Rows are points. A path goes straight from each point to the next, and from the last back to the first. The post is the endless flat space through its rows: a point in 2 columns, a line in 3, a plane in 4, and so on, so that a path can go around it. Count how often the path circles the post. Going back the other way cancels.
In the rows, zero is written as 128.

Post, 2 rows:
[[111  85 128]
 [165 149 129]]
Path, 19 rows:
[[133 101 153]
 [159 164 142]
 [179  78 155]
 [162 111 115]
 [207 233  83]
 [128 187  95]
 [174 148 113]
 [144  28 169]
 [127 135 147]
 [103 173 117]
 [ 92  92  90]
 [ 67 116 122]
 [154 113 177]
 [154  96 128]
 [109  18 137]
 [ 85  28 166]
 [163  69 174]
 [176  81 114]
 [224 128 163]]
Times around: 0

Post:
[[112 141 119 131 131 132 138 132 146]
 [ 93 168 155 104  94 124 103 126 107]
 [187 128 205 176 133 109 203 164 129]
 [113 171 147  67 119 154 102 149 107]
 [155 151 156 106 123 114 115 123 138]
 [111 163 206  57  97 149 124 144 144]
 [127 106  60  61  96  95 108 171 117]
 [136  92  81 110  70 128  73 169  96]]
Path, 23 rows:
[[108 170 117  51  93 158  85 122  84]
 [ 69 114 165  93  83 154  96 109 169]
 [124 189 146 106 193  77 160 140 144]
 [ 74 135 147 123  37 182  71 181  79]
 [154 188 130 121 148 125 150 122  95]
 [163  98  49  93 155 113 119 108 198]
 [177 125 180 141 129 127 114 143 139]
 [128 175 202 147 205 133 131 114 142]
 [132 124 173 128 100 100 107 163 137]
 [105 119  83 108  99 111 171 163 176]
 [214 141 108 120 150  38 170 142 146]
 [172 172  94  54 114 124 117 122  89]
 [ 98 138 123 115  94 138  80 139  50]
 [ 90  82 171 159  91 160  87 180 139]
 [125 167 151  73 115  98 119 146 127]
 [168 151  98  86  95 187  83 144 109]
 [180 163 207   7 128 109 185 125 149]
 [185 139 118 113 112 146 117 123 124]
 [ 44 188 103  71 126 169  78 127  24]
 [187 158 172 151 200  56 159 162 104]
 [188 196 172  92 107 190  53 162 104]
 [115 182  79 114 141 102 128  98 128]
 [164 127 177  93 130 102 200 165 120]]
Times around: 4
